Each wall is flat, endless, passes through zero and stands at right angles to its row. A trip goes straight from one point to another. Which walls does it cross, in order?
In the rows, zero is written as 128.

Walls:
(1): [112 129]
(2): [140 131]
(3): [144 167]
(4): [171 146]
(5): [ 96 212]
(6): [107 168]
(7): [188 142]
(8): [162 206]
(9): [183 104]
Trips:
[128  88] to [144 105] -> 7, 2, 4
[139 169] to [155 126] -> 9, 6, 5
[208 104] to [188 205] -> 5, 6
[166 162] to [154 150] -> none

Walls:
(1): [117 111 118  79 172 147 115 134  95 218 172]
(2): [144 174 165 101 108 127 129 154 109  34 111]
(3): [122  68 124 115 129 150 137 137 125 202  65]
(4): [114 124 131 178 234  88 118 167 126 123 100]
(5): [ 35  67 130 141 226 149  85 131  52 184 196]
(6): [190  59 111  72 102  63  86  86 146 131  61]
(7): [154 151  90 130  60 187 112 145 157  96 141]
Trips:
[ 76 158 109 162 136 192 157 109 164 103 137] to [135 136 227 249 136 227 152 115 137 116  77] -> 2, 4, 5, 3
[127  97 128 133 138  64 121 170 136 180 115] to [129  70 131 152 175 108 122  83 112 158 112] -> none
[ 91 138 144 122 119  91 141 155 134 115 105] to [149 156 171 142 157 100 172  97  51  85  51] -> 6
[131 174 130 160 175 116 106 161 120 147 157] to [115 119  65 129 128  95  70 168 152 162  92] -> 3, 6, 7
[116 200 141 139  32 149 100 131  97 151 124] to [143 159 183  83 119  92 121 108 115 116  97] -> 6, 7

Walls:
(1): [129  90  59  71 192  88 137 107  94 105 153 187  94 156 160 140 173 113
 154 190  93  86 114 152  95  41 147 131 112 112  58  90 114  63 162 160
  93 124  79 112 136 135 118 116  90 138 211  85]
(2): [ 56 177 159 169 135 163 135 111  72 102 138 173 140  99 145 158 136 127
 105  86 196 140 200  60 141  67  42 144 165  65 144  90 100  77 110  82
 156 219 128 124 150 121 171  83  74 140 115 130]
(3): [119 114 139 131 215  91 193 129 134 118 169 195 102 103 159 124  86  87
 181 182  41 130 142 160 148 169  74 107 220 105 178 179 156 146  79 197
 132 162 116 140  88 167  86 124 161 111 151 194]
(4): [181 150 143 164  86 124 110  86  94 165  65 116 120 124 102 174 166 134
 131 175 165 116  79  78  68  75  74 246 146 177 143 166  81 150 102 123
  70 121  79 138 207  84 118 164 114 154 102 151]
(5): [176 154  82 145 107 127 156 166 120 112 101 113 198  87 149 119  87 179
 116 200 110 147 121  71 100  95 193 144 106 118 149 115 142 185  91 125
  72 137 135 132 184 121  91 119  64  94 195 142]
(6): [177 133 156 135  95 161  45  81 111 126 166  69 105  81  73  96  74  93
 147  70 139  43 177 119  75 151  77 152 108 129  41 131 102  79 163 158
 107  67 131 159  88  65 145 176 182 205 158  93]
(7): [130 157  69 178 111 165 133 127 143 141 159 175 176 147  74 139 120 206
  55 163  81 142 166 121 169  98 107  85  80  64 131  99 130 124  64  94
  90 157 120 105 225 121  91 170 145 100 104 137]
(8): [126 118 140  98 158 171 103 119  57 165 138 122 114 130  50 155 124  94
 120 167 104 179 119 105 162 245  73  91  81 146 150 102  90  97 160 161
 143 158 111 138 190  75 130 189 176 116 191 146]
Trips:
[132 142 111  98 104 100  99  94 138 104 190 112 104 166 133  49  74 149
 144 114 173 115  62 197 185  22 127 111 163 158 143 112 144 119 165 137
  51 123 106 154  51 211  87 174 113  90  83  55] to [106  96  79 170  30 122 202 130 179 167 186 165  98 180 147 113 121 101
 133 101 132  99 130  78 203 177 131 116 141  85 152 152 129 155  35 124
 154 128 114 210 122  77 124 113  85 113 153 176] -> 3, 6, 7, 1, 5, 2
[ 84 146 146 136 124 145 126 166 124 156 148 141 168  85 150  62 127 117
 152 139 123  78 111 156 163 141  58  88  94  66 124 136  89  85 150 119
  91 145 109 107 161  77 148 174 156 161 124 159] to [199 114 121 208 102 123 140 117 129 173 140 133 111  68 141 113 159  52
 169 141 102 123 165 141 169 119  76 156 204 182 144 147 117  79  83  97
 123 118 168 120 158 105  93 117 124 119 169 138] -> 4, 7, 5
[ 59 130 157 103 106 185 122 140 165 160 166  69  80 131  87  83 131 146
 205 152 144 185 145 108 192  71 156 146  89  82 122 148  81 100 154 102
 106 109 120 110 127 155 109  84 100 119  61 188] to [113 174 125 100  60 108 102  82  61 133 110  68 184 143  72 159 175 113
  79 146 149 111 128 139 123 157 130  78 164 167 133  96 149  99 119 215
 113 173 213  84  83 126  72 187 151 139 162 126] -> 8, 6, 2, 4

Walls:
(1): [171 123 115 131 100 135 125 142 153  95 104 125 138 141 131 119 128 123
 112  53 134 151 147 140 152  90  98  96 135 120 162  98 131  90 155 143
 101 115 115  77 164 137  98  78 100  95 118 152]
(2): [104 127  75 162 100 131 146  94 134 173 127 125  71  92 114 129 162 106
  70  95 167 112 134 133 234 147  99 119 147 110  83 107 154 150 143  91
 109 113  84  98 151 127 149 147 146 101  68 114]
(3): [118  86 103 129 120 142 178 179 134  88 121  71  93 205 138 107  51 149
  91 121 129  85 130 133  57 122 166 181  65 142  93 151 102 125 129 171
 129 142 143  71 112 139 145 146 139 130  72  75]
(4): [121 115 157 118 124 146 121 147 128 108  85 143  88 124 174 100 125 100
  99 144 161 113  65 112 192 114 152  85 153 124 138 159 135 183  91  93
 134 130 102  87 132 169 126  80 100 105  92 148]
(5): [145 137 103 107 109 110 126 131 136 132 132 120 103 159  98 157  83  91
  87  98 146  90 114 125 116  80  80 134 129 143 110  98  82 164 152 173
 142 115 175 171  98 114 110 138  98 122  88 125]
(6): [157 159 149 121  81 129 156 128 114 165 135 126  86 138 126  94 124 125
 163 154 101 109 113 188 148  66 111 130  57 164 114 139 175 132 161 140
 155 130 106 163 123 127 133 219 110  92 146 157]
(7): [148 161 192 169 127 130 128  88 155  83 115  82 114 142 131  84  92 174
 146 154  62  94 169  95 118  98 118 124  96 101 102 137 126 123 143 127
 114  94 197 147 180 156 124 107 110 145  83 100]
(8): [116 152 173 102 113 115 115  95  74 141 143 155  98 145 106 177 127  70
 156 141  76 143 104 101 127  83 118 104  79 128 105  68 106 152  55 152
 121  98 121 118 119  96 119 131 122 168 146 113]
(9): [136 106 131  95 196 153  88 155 171 134 124  89  71 146 126 117 117 106
 104  62 150 139  76 168 127 143 101 114 124 121 179 168  89 121 137 122
 110 115 116 175 123  50 110 137 131 108 124 117]
Trips:
[155  91  80 125 171 149 106 108 110 133 170 113 173 104  42 108  91 129
 172 179 130 130 114 141 124 115 103 111  94 122 173 142  56 197  85 140
 131 173 139 144  99 129 115 123  89 132  91 148] to [125 108 137 137 126 151 105 158 164 162 141  64 137 116 106 128 139 176
 147 109 101 125 122 143 103 108 115 141 133 149 202 125 137 173 207 117
 128 171  89 102 161 128  96 116 129 177  82 126] -> 3, 8, 7, 1, 6, 5
[101 173 166  97  96 113  76 185 137 130 128 131 165 127 157 124 140 132
 129 108 106 158 160 134 152 152 134 144 100 124  87 129  90 185 136  68
 141  85 120 173 137 176 161 122 157 172  84 110] to [116 123  77 131 196 129 147 146 131 121  86 110 150 104 116  90 164 121
 124 114 197 173 132 121 105 116 130 105 167  82 123 151 154 143 181 137
 161 169 139 121 147 127 144 111 171 191 150 209] -> 8, 7, 9, 1
[106 133 106 192 120 123 153 153 211 103 102 113 194  73 140 132 170  95
 142 163 141 180 138 186 148 124 189 143 130 122 162 129 125  85 122  66
  92  82 113  68 135 172 102 123 122 164 196 195] to [134 136 119 153 159  87 112 112 160 139 131 117 105  98  96 172  98 145
  87 121 162  98 115 134 177 153 159  73 117 137 149 160 127 131 118 131
 142 136 116 145 117  87  95  66 146 152 181 114] -> 2, 9, 1, 5

Walls:
(1): [192 188 179 165 166 111 106 103 114  82 115 122 103 107  96  86 118 183
 120 175 150 147  84 112 112 168 148 153 125 122 137 141 188 160 148 117
 169  96  74 141 140 131  98 100 111 116 118 128]
(2): [165 106 103 123 138 127 159 108 126 143 153 116 134  99 113 116 127 143
 123 194 127 126 136 127 169 187 155  70 110 159 127 122 151 109 108 129
 120  83 167  64 156 159 120 159  98 122 122  90]
(3): [145 138 130 158  85 107  92  97 136 153 134 114 130 114 104 132 126 152
 138 121  90 134 109 104 134  94 121 127 162 143  79 165 133 132 118 102
  98 102 153 107 165 143 114 133 125 134  75 180]
(4): [ 98 132 111 118 119 145 158  90  93 163  97 117 165 147 120 120 105  90
 131 117 137 145 112 127  92 128 138  87 107  75 143 127 150  95 164 112
 136 132 179 117 102 127 115 169 122 101 118  81]
(5): [114  69  97 182 126 183  99 113  97  87 134 131  96 174 192 149 188 151
 117  74 178  51 137 174  91  64 121 134 138  82 123 117 117 122 142  91
 114 119 166 100 113 138  89 149 134  90 149 104]
(6): [152 103 180 120 150  99 167 112  89 165 126 117 116 100 137 124  47  95
 126 158 168 152  89 157 141 100 147 119 115 128 140  96 114 135  82  82
 159 125  97 164 148 178 109  64 122 102  92 130]
(7): [145 132 131 130 126  97 104 121 117 162 122 160 149 133 178  29  90 116
 148 138 160  90 139  98 159 105 150 151 126 158 106 158 135  79 143  73
 155  82 130 143 127 122 167  62 120  80 105 129]
(8): [139 131  97 120 120  89 135 135 132 109 109 118 111 142  99  92 179 102
 173 155  96 130 112 129 135 155 155 123  95  67 157 165 113  65 139 113
 136 168 180 117 106  89 125 104 136 169 169  93]
(9): [150 185 135 127  55  78 136 115 155  79  79 176 107 116 111  87 171 127
 177 155 166 147 166 122 101 105 136 111 133 131 148  52 125  63 127  83
 159 129 164 107 126 155 165 140 113 160 113 161]
Trips:
[148 104 113 152 107  87  87 164 118 166 104 117 139 103 105 159 114 136
 129 160 137 127  89 170  84 143 122 100 169 144 118 149  57  99 139 118
  75 132 139  88 129 145 194 125 162 137  97 133] to [ 91 103 108 135 164 125 136 110 145 144  87 115  82 106 109 151  95 153
 117 142  86 137 100 116 136 133 148 167 119 151 135 143  94  96  76 163
 148 169 130 140 173 132 118 126 113 139 114 124] -> 9
[110 138 104 123  64 111 116 139 124 105 200 139 143 144  64  82 141 116
 129 133 188 165 152  51 141 143 174  95 137  85 154 158 157 122 154 117
  55 122 142 139 164 161  73 156  94 149 122 128] to [104 125  85  92 161 152 107 140 114 107 174 152 113  63 130 127 153  98
 214  89 104 124  81 197 139 152  46 123  81 156  59 178 148 160 148  81
 137 138 120 134 112  98 168 118 111 182 162 127] -> 1, 9, 4, 2, 3
[150 113 108 162 146 223 148 106 161 166 109 164 153 193 107  95 113 118
 149 146 123  78  93 142 249 160 113  81 160 130 121 101 144  82 109 146
 103 134 158 137 100  99 192  79  89 165 131 126] to [114 117 118 136 163 127  76 143 137 137 158 118  76 160  86  71 193 141
 121  96 135 159 137 125 126 139 195 121 139 121  83  99 101 112 193 140
 105 154 106 121 138 157 139  73 146 152 167 134] -> 4, 5, 9, 2, 1
[143  94 178 128 128  96 184 132 131 126 111 137 197 148  81  84 119 130
 131 134 105 167 126 128  46 119 129 132 105  89 174 100 176  82  82 130
 126 160  52 123 122 153 147 130 151 112 144 115] to [142  50 125  86 133  97  84 130 101 147 164 125  92 142 138 104 104 110
 101 185 184 147  29 180 120 103 114 172 143  76 119 165  83 141  93 105
 125  66 104 136 104  51  89 125 132 133 172 174] -> 7, 9, 5, 4, 3

Walls:
(1): [140 108 102 118 188 186 186 150 127 165  89 120 195 130 167 129  87  85
 110  96 149  86 155 101 162 170 103 144 108 121 129  69 147 110 119 105
  81 134 187 143 189 137 122 142 104 139 141 135]
(2): [133 123 208 136 152 115 145 104 123 123 145 149 191 130 115 160 204 119
 172 118 110 217 150 140 113 167 136 134  72 144 135 130 144  94  98 123
 130 181 187 156 102 159 175 142  98 115 128 133]
(3): [109 133  98 109 112 156 149 119 116 103 128 177 138 123 124 125 180  88
 112 125  61 157  97 156  55 100 139 133 161 118 141 147  68  74 161  15
  84 174 118 111 174 174 111  79 111 168 121 121]
(4): [ 76 154 129 148 144 155 109 133 167 200 151  85  95  62 168 168 110 138
 134 118 207 154 124 137  73  91  99 143 150 108 125 143  95 185  63  85
 101  34 136  98 176 133 130 114 171 120 112 157]
(5): [130 151 134 122  70  81  89 208 143 152 140  98  91 166 170  70 201 233
 121 158 123  90 135 101 139 111 122 141 101 150 119 108 150 148  91 155
 169 153  63 171 103  73  81 169 172 224 151 101]
(6): [152 123 116 117 170 111 103 155  96 167 129 154 135 100 134 167 168 149
 119 118 136 217 118 112 182  86 123  82 102 117  88 144 184 106 130 183
  74 104 104 148  44 161 119  81  57 123 142 109]
(7): [ 57 170 174 118 107  95 146  54  78  95 111 164 112 164 113  88 114 153
  97 150 141 149 141 130  74  77 114 192 133 134 138 192 138 104 160 184
 121 125  83 154 120 187 125 131 116  86 168 195]
(8): [159 148 117 204 131 220 123  77  24 141 157 177 110  98  91 141 162  86
  56 122  49 209  77 190 173 123 202  47 120  84 104 139 154 130 148 115
  94 153 151 191 174  96 133  82  92 129 138  76]
(9): [126 163 139 126 127  86 108 150  80 153  91 152 148 137 124 129  97  97
 204 152 170 164 140 162  66 119 151 110 130 156 164 149 113 119  84 169
 169 133 114 130 171 180  69 116 106 131 140  89]
Trips:
[130  95 147 151 113 110 151 159 122  71  82 101 142 103 170 122 196 137
 147 126 168 163 105 160 155  65 174 149 167 148 121  81 125 131 150 158
 152 186 130 125 108 144 102  92 128 142 111 155] to [152 157 106 160 125 140  59  87  79 111 131 146 130 155 118 105 166 183
  71 141  54 153  77 133 132 132 136 128 172  91  89 114 139 141 199 173
  89 121 124 146 173 102 171  98 153 161 128 140] -> 8, 9, 2
[ 93  85 105 130 160  92  94 106 130 128 182 108 126 152 109 153 121 107
  81  84  89 125 137 190 142 114 127 127 155  94 199 188  63 144 138  96
 151 116 152 150 189 114 156 152 145 139 190  85] to [153 117 169 109 120 162 123 104 141 152 161 119 119 114  90 114 114 116
  85 141 161 197 158 127 161 183 139 131 116 142  79 177 131 141  70  43
 175  97 126  60 128 180 116 149 103 138 127  56] -> 2, 9, 6
[160 182 149 136 112 129 118 179 153 207 143 129 117 124 123 102 151  81
 153 117 135  85 164 101 139  57 164 101 148 129 128 158  91 142 131  83
  94 134 138 130 178 151 118 150 111 164 184 141] to [118 122 131 140 116 107 118 140 172 104 124 103 152  90  71  93 154  84
  84  76 154  98  66 150 171  47  54 152 124 150 109 110 185 164  96  46
 140 149 151 101 126  87 140  74 121 125 133 140] -> 9, 8, 5
[ 67  72 119 103  92 173  59  88  91  48 152 153 134  64 143 205 144  50
 160 149 106  99  82 116  79 141 135 135  73 104  93 119 120 187 159 156
 146 107 155 157  47 124  74  79 122 116  94 134] to [176 142 125 173 154 169 192 171 203 128 114  65 131 106 116 163 145  86
 110 112 193  96 133 152 119 187 228 116 170 150 103 160 146 189 214 116
  89 166 121  92 134 146  88 116 157 137  73 115] -> 4, 2, 6, 1
[145  47 185 147 162  75 160 113 122 108  98 140  77 121 153  90  84 148
  90 134 138 169 154  80 135 131 127 101 165 130 118 144 125 168 137 116
 156 118  67 108 139  58 148 125 155 120  46 144] to [120 166 138 134  76 133 113 180 119 149 180 150  51 130 187  94 142 133
 169 113  81 131 137 122 146  83 125 116 159 129  89 121 109 168 122 157
 159 181 242 169 164 112 140 111 171 101  90 120] -> 7, 8
[139  97 147 125 185 122  81 158 106 130  83  94 126 145 137 197 128  56
 126 166 113  75 144 110 190 131 125 117 173 127 111  87  98 227 165 125
 128 108 116 150 165 159  75 120  86 126 152  90] to [181 149  81 185 102 151  97 107  43 109 101 132 146 147 124 136 200 117
 195 142  85 161  79 145 115  97 136 124 169 148 139 163  94  67 175 141
 202 123 176 185  95 151 101  96 128 145 141 133] -> 3, 1, 2, 7
